Each row of a before or after table is a point. The points were changed in one or more steps. Then noise was added and the rows were shuffled. The steps act on columns, c1 being the first. Write out the steps. A step turns or swaps two columns, mirrors them in a line or flattens them onto one, adds a multiple of one to another, or multiplies or shifts one. Angles are multiples of 10 degrees, from the lower column toward the higher: turns from -170 to 170, lines from 10 to 170 but not 90. Use the fewest steps. Two steps may share a column if one is a turn and the other turns, adds or multiplies; they go together, in the order done. Otherwise the lowest column goes first.
(in the rows, 128 means zero)

Before, 11 rows:
[[133 177]
 [147 179]
 [ 97 193]
 [131 124]
 [124 104]
 [127 122]
 [103 108]
 [134 124]
 [124 102]
 [121 189]
 [132 124]]
After:
[[ 89 158]
 [145 110]
 [ 94 171]
 [135  95]
 [ 56 132]
 [134 128]
 [ 71 153]
 [138 132]
 [136 133]
 [149 113]
 [134 124]]
Steps: turn c1 and c2 by 60 degrees

Before (9 x 4):
[[120 115 134 169]
 [123 173 118 127]
 [144 162 175 162]
 [117 124  96 130]
 [156 161 137  75]
 [140 138  93  69]
 [186 103 155 149]
 [134  99 129 112]
 [104 134 152 146]]
After (9 x 4):
[[164 158 139  74]
 [138 139  94  70]
 [172 124 118 127]
 [101 185 156 149]
 [163 146 174 161]
 [101 132 129 111]
 [133 105 153 147]
 [115 122 134 168]
 [125 118  97 131]]
Steps: swap c1 and c2

Before, 12 rows:
[[120 181 127 110 118 121 121 126]
 [112 220 144 175 124 149 126 104]
 [113 164 162 155 139 162  51 155]
 [122 146 159 105 136 138 132 155]
 [204 113 129 148  99 168 118 125]
 [115 115 153 100 109 114 134 124]
 [123 159 113 107 132 170 132 141]
 [194 114 153 102 135 132 100 134]
 [113 121 163 125 138  43 133 151]
 [117 111 161 123 121 146  65 156]
 [121 115 104 111 139 163 135 115]
 [125 106  97 155 109 141 124 157]]
After (12 x 8):
[[ 89  91 132 156 141 165  53 156]
 [ 98 106 138 104 135 139 132 155]
 [106  34 122 175 124 149 130 103]
 [ 94 147 135 121 120 148  69 157]
 [166 141 190 147  99 169 118 127]
 [ 99 139 129 102 109 114 134 122]
 [140  96 117 110 129 168 133 141]
 [140 142 197 101 136 132 101 136]
 [146 142 114 110 138 160 134 114]
 [123  72 125 109 117 119 120 126]
 [ 93 135 134 126 138  44 132 150]
 [153 151 109 154 109 141 123 157]]
Steps: turn c1 and c3 by 60 degrees; multiply c2 by -1

Before (10 x 9):
[[110 120 133 118 185  91 116 112 113]
 [166 124 142 152 110 172 128 137 101]
 [118 135  84 128 118 116 178 141 149]
 [124 108  76 119  92 140 140 171 125]
 [111  84  92  91 137  90 157 106 161]
 [115 128 149  96 134  81 128 107 105]
 [143 161 158 111 154 130  75  93 112]
 [140 141 128 132 157 102  92  61  85]
 [ 82 103 103 138 111 103 147 128 158]
 [172 130 127 153 106 122 111 158 127]]
After:
[[170 123 112 151 112 171 127 127 101]
 [ 81  93 148 139 113 103 148 113 157]
 [173 111 109 155 108 118 111  99 129]
 [124  64 151 119  91 141 141  69 123]
 [117 114 158 129 120 116 180  97 150]
 [109 134 131 117 183  90 115 145 114]
 [114 148 124  98 136  82 127 156 109]
 [112  83 170  93 135  89 158 131 161]
 [140 179 164 133 158 102  92 187  87]
 [143 194 119 114 153 129  72 176 112]]
Steps: turn c3 and c8 by 150 degrees; add 0.7 times c8 to c2

Before, 13 rows:
[[150 114 161 153 120 133 141 109 100 130 194 162]
 [160 112 135 156 162  92 182 135 133 126 108 130]
 [141 100 120 122 161 124  90 124 111 111  88 127]
 [127 178 165 141 214 144  94 155 142 145 121 120]
 [101 114 136 184 147 102 148 110 136 110 149  94]
 [118 165  99 145 150 123  66 149  79 158 153 118]
 [158 123 147 150 150  90  90 134 136 166 135 139]
 [ 93 129 172 135 135 124 121 168  80 143 116 102]
 [128 124 167 146 133  58 109 145 139 110 149 154]
 [120 108 145 104 139 105  93 201 117 145 140  98]
 [166 130 132 107 126 135 138 141 124 130  69 109]
 [159 122 151 138 103 121  87 207 111 142  93 156]
 [ 80 121 151 116 161 145 100 109 143 127 129 177]]
After:
[[158 205 149 139 102 140  86 104 112 139  82 156]
 [129 146 170 149 134  79 108 125 140 110 163 154]
 [163 142 135 154 160 114 184 141 136 129 109 131]
 [ 96 163 173 136 137 143 123 109  81 141 101 103]
 [129 138 164 142 212 165  91  71 140 147 103 117]
 [119 203 146 105 138 124  92 122 116 142 124  98]
 [166 136 133 106 124 152 137 121 127 130  64 109]
 [101 118 137 183 146 124 149 147 136 109 168  94]
 [ 82 112 154 116 162 165 103 139 142 129 126 177]
 [115 135 105 149 152 141  64  86  77 159 125 121]
 [155 135 146 149 152 112  90 131 133 164  95 142]
 [153 116 160 154 121 152 140 149 105 130 192 160]
 [140 133 120 121 159 147  89 158 109 112 105 128]]
Steps: turn c2 and c8 by -110 degrees; shift c6 by 20; add -1 times c10 to c11

Before, 10 rows:
[[ 83 149 110 151 126 156 121 123 144 172 107 157 141 155 135 123 161 147]
 [127 148 135 170  91 127 114 155  91 145 133 116 112 153 122  87 163 107]
 [190 100 108  86 171 128 139 200 127 144 153 135 137 163 173  81  94  87]
 [175 129 125  99 145 110  99 157  87 127 127  89 139 166 182  85 104 117]
 [163 168 117 125  68 159 111 122  89 126 143  88 136 144 160 133 133 115]
 [167 102 113  83 104 196 181  96 147 126  64  96  78 102 129 147  78 161]
 [141 141 159 147 141 164 115 121 173 159 102 149 139  99 120 130 120 159]
 [118 148 157 115 154 156 126 113 129 132 108 164 126  82  92 151 148 148]
 [130 169 118 154 145 130 132 126 137 144 104 153 115  92 140  93 151 111]
 [173 129 109 147 100 131 121 141  88 116 109 102 158 175 152 135 122 101]]
After:
[[118 149 156 115 130 141 129 159 123 133 109 165 126  92  79 161 110 147]
 [172 131 106 148 132 129 118  96  91 119 109 102 157 152 175 133 146 102]
 [ 81 150 110 151 135 156 117 128 130 172 108 158 138 135 157 137  92 148]
 [128 168 120 154 122 147 134 146 129 145 103 155 113 140  91  99 103 109]
 [189  99 108  87  42 152 143 128 142 145 152 137 136 173 163  88 159  85]
 [167 102 114  80 167 177 198 122 162 127  62  99  79 129 103 176 169 162]
 [178 129 125 103  91 133  88 129  99 129 128  90 138 182 165  82 164 115]
 [127 148 136 168 123 149 111  83  83 144 133 114 111 124 154  90 108 108]
 [161 170 116 125 165 152 107  80  90 125 144  86 137 161 146 148 137 114]
 [143 140 159 149 126 159 111 141 176 159 101 147 139 119  98 148 122 158]]
Steps: turn c5 and c8 by 120 degrees; turn c6 and c16 by 30 degrees; multiply c7 by 1.3; mirror c9 and c17 in the line at 170 degrees; swap c14 and c15

Before (14 x 24):
[[138 130 100 141 143 117 131 131 129 115 130 128 124 148 130  93 137 145
   99 115 141 120 121 129]
 [136 154 107 108 146 120 147 144 141 124 129 105 138  88 131 104 138 161
  129 114 129 131 136 134]
 [141 124  99 118 134 123 121 124 136 120 129 116 116 148 137 119 119 119
  130 237 136 137 249 130]
 [138 119 114 128 140 110 123 125 142 105 120 103 108  72 137  93 119 114
  154 115 110 137 107 149]
 [ 95 151 107 102 135 139 113 126 113 116 132 141 140 117 139 103 155 115
  154 126  85 117 118 139]
 [143 140 100  98 147 111 141 133 136 111 135 144 145 148 133 106 128 158
  152 112 137 122 136 151]
 [146 122 103 105 104 121 145 147 115 104 121 112 112 137 139 153 117 148
  130 135 115 126 146 132]
 [108 142 107 186 144 110 136 132 140 140  31  95 152 124  95 122 121 151
  143 120 130 148 109 139]
 [ 74 143 115 137 103 115 129 129 126 109 129 118 110 144 138 145 137 150
  150 116 128 147 129 159]
 [147 149 110 131 145 169 123 133 138 131 116 121 113 122 113 156 121 103
  117 134 132 137 109 141]
 [137 126  80 117 134 127 142 134 101 135 128 120 116 121  97 132 172 160
  149 118 125 138 139 135]
 [148 140 109  99  92 131 143 127 141 123 118 103 162 147 126  90 144 162
  153 118 127 132 142 168]
 [129 144 114 103 139 132 130 130  94 120 119 116 105 140 137 118 126 163
  147 142 123 137 106 128]
 [133 137  84 117 136 119 139 138  63 149 127 129 107 134 141  99 119 134
  145 113 141  93 112 140]]
After:
[[132 137  94 130 134 120 137 138  63 152 127 128 107  99 139  99 118 134
  145 113 151  92 113 140]
 [138 125  93 130 132 123 122 124 137 123 128 116 114 120 135 119 118 120
  130 237 142 136 248 129]
 [137 153 147 125 145 124 146 142 143 124 129 103 137  86 135 104 139 162
  130 114 130 131 136 132]
 [108 143 118 129 144 109 135 133 142 141  31  95 153 110  79 122 122 152
  143 122 103 147 109 141]
 [ 73 144 106 127 103 115 128 128 127 110 130 118 110 128 141 144 137 151
  149 117 136 149 126 158]
 [ 94 152 124 129 136 142 113 126 113 115 133 138 140 105 165 102 154 114
  156 126 101 117 119 138]
 [137 129  96 126 142 117 132 130 130 116 128 128 125 119 126  93 136 145
  100 117 141 118 119 127]
 [139 140  95 129 147 112 139 133 136 109 134 145 143 119 132 108 128 159
  151 114 141 123 136 152]
 [145 121 105 130 105 121 142 148 116 105 120 113 111 114 148 152 118 147
  129 137 123 126 146 133]
 [138 119 161 126 139 110 122 125 141 107 121 102 108  81 150  94 120 113
  155 118 119 138 105 148]
 [147 148 122 127 144 169 123 134 135 130 117 121 115 111 105 156 120 106
  117 135 119 136 110 142]
 [129 145 111 129 140 132 130 130  95 120 118 115 105 126 144 117 126 163
  147 143 131 137 105 127]
 [148 139 103 129  93 132 139 128 141 126 117 103 163 127 125  90 143 162
  154 115 125 132 142 167]
 [135 127 102 131 134 127 142 136 101 134 130 122 115  86  87 134 173 161
  148 118 102 139 139 135]]
Steps: turn c3 and c14 by 50 degrees; multiply c4 by 0; multiply c15 by 1.6; turn c15 and c21 by 30 degrees

Before, 9 rows:
[[117  84 109 106 115 117 107 103  94  92 209 139 102 158 164  91 151 126
   91 124 152 118 185 100 128 135 114 134  95 183 114 155 144 114 156 153
  155 137 122 143 154 161 114 115 123 124 123 139]
 [120 140 105  87 142 117 103 106  89 122 134  99  98  91 126  91 167 191
  177 104 117 138 141 177 126 116 122  91 139 133 131 120 166 152 149 138
  184 113 136 138  81 134 117 108 142 110 143 154]
 [149 116 128  82 150  99 149 101 149 118 118 105  95  92 125 105 168 176
  147 114 168 132 160 169 137 120  93 101 122 108 132 118 148 160 169 146
  179 114 135 153  85 111 145  86 113  77 177 132]
 [114 109 156  96 139 127 111 118  87 118 167 111 111 129 152 101 145 123
  159 126 158 144 151 112 167 136 111 119 108 151 138 130 159 147 154 156
  181 134 102 142 115 176 155  97 115 126 118 144]
 [133 140  86 146 153 123 133 145  97 146 141  89 180  94 102 173 176 147
  165 153 124 180 147 132 107 125 153 128 100 136 181 164 105 164 153  75
  167 109 101 161  87  99  85 134 147 163 160 137]
 [ 96 111 105 151 101 114  74 145 181 148 161 151 131 170 134 141  91  97
   91 137 153 161 109 119 117  56 135 149 102 173 140  94 130 181  95 117
  111 119 167  87  99 162  57 138 117 160  92  71]
 [ 71 113 122 140  65 138  81 152 150 143 169 154 134 173 136 149 117 122
   98 126 150 118  92 104 120 101 131 164 108 153 132 125 111 151 125 123
  107 152 153  73 127 132 103 148 133 132 120  55]
 [ 86 104 112 156  56 138 104 165 126 127 167 153 131 145 122 138 129  76
  112 158 136 175  88 106  93  86 150 146  87 161 146  89 111 159 102 115
   86 138 184 102 111 128  68 133  97 153 120  84]
 [123 135 125 106 127 120 143  97 102 112 147 100 117  95 116  99 155 159
  116 123 145 142 136 158 123  91  71  87 123 130 139 106 151 148 178 118
  182  94 119 136  75 120 160  92 164 124 156 119]]
After (9 x 48):
[[114 109 155  95 140 127 111 118  87 118 167 110 103 127 152 101 145 123
  148 126 109 145 151 112 101 136 112 118 107 152 139 129 158 146 154 157
  180 135 102 143 114 176  92  98 114  99 119 144]
 [149 116 128  82 150 126 149 102 150 117 119 105  99  68 124 105 168 176
  152 114  96 132 159 169  82 122  95 102 123 108 131 118 149 160 169 146
  178 113 135 153  84 111  98  86 114 153 175 132]
 [120 139 105  86 143 146 102 106  90 124 134 100  86  91 126  90 167 191
  162 104 136 137 141 178 116 115 123  91 139 135 132 121 167 153 150 138
  183 114 136 138  81 134 142 108 142 142 144 154]
 [ 71 115 122 140  65 105  82 152 151 143 168 154 146 169 136 149 117 123
  115 127  99 117  93 104 137 102 131 165 107 153 132 125 111 151 125 122
  107 152 153  73 127 132 144 148 134 131 119  56]
 [118  84 110 107 116  94 107 103  94  93 209 139 130 133 164  90 151 125
  126 124 102 117 185 100 126 134 115 133  96 184 113 154 144 112 157 153
  156 137 122 143 155 161 133 115 124 130 122 140]
 [ 97 110 106 151 101  82  75 145 181 148 162 151 148 138 133 140  91  97
  111 137  80 161 109 120 161  57 135 149 101 174 139  95 129 180  95 117
  111 118 166  86  99 162 186 137 117 117  93  73]
 [ 87 105 112 154  57 124 104 165 125 126 168 154 137 152 123 138 129  76
  119 159 101 175  89 107 170  86 150 145  88 163 146  89 111 160 102 115
   86 139 184 101 111 129 182 132  97 138 119  83]
 [134 140  86 145 152 148 133 144  97 146 140  90 140 100 103 175 176 147
  118 153 119 179 147 133 169 125 154 129 100 135 181 164 106 163 153  75
  167 108 100 162  87 100 169 134 146 122 159 137]
 [123 135 125 106 127 145 142  96 102 112 147 100 127  98 116  99 155 158
  127 122 124 142 136 157 130  92  71  87 123 130 139 106 150 148 178 118
  181  95 119 136  75 121  93  93 163 133 157 118]]
Steps: multiply c6 by 1.6; turn c6 and c14 by 50 degrees; flatten c13 and c19 onto the line at 140 degrees; turn c21 and c43 by -160 degrees; turn c25 and c46 by -130 degrees
